Each wall is flat, endless, passes through zero and stands at right angles to its row. A trip goes straight from one point to another. Which walls does it cross, in order?
(in the rows, 128 means zero)

Walls:
(1): [148 149]
(2): [182 111]
(3): [211 104]
(4): [133  82]
Trips:
[110  77] to [154  61] => 2, 3
[121 123] to [103  91] => none
[114  95] to [141  80] => 2, 3
[ 89 137] to [124  45] => 4, 2, 3
[125 214] to [105 132] => 1
[111   9] to [112 123] => 3, 2
[192  81] to [145 122] => none

Walls:
(1): [126 177 108 176 183 107 221 168 168 143 111  69]
(2): [155  99 115 149  97 181 191  90 154  77 114  67]
(3): [108 123 153 105  88 109 249 194  99 179 159  93]
(4): [159 138 112  66 113 135 149 132 165  93 112  88]
Trips:
[152 148  97 158 166 213 171 167 171 176  97 191] to [165 115 138 122  40 144 184 118 178 189  91  96] => 4
[143 154 126 116 174 178 162 139 102 207  88 169] to [122 149 111 131 140  87 150 139  27 109 113 140] => none
[143 105 116 126  58  97 119 124 126 123 189 169] to [ 57 145 146 127 104 112  92 131 100 125 124  59] => none
[150 104  93 110 124 150 166 157  88  98 209 108] to [ 64 115 141  91 112 206 145  80  80 130  85 176] => 1, 4, 3
[135 145 140 122 211 116 154  50 110  99 160  13] to [ 77 104 115  46  59  74  75 140 133  83  73 191] => 1, 2
[157  36 127 136  60 175 103 180  55  97 186 125] to [141 172 174 132  77  49 149  73 177 117 168  78] => 4, 1
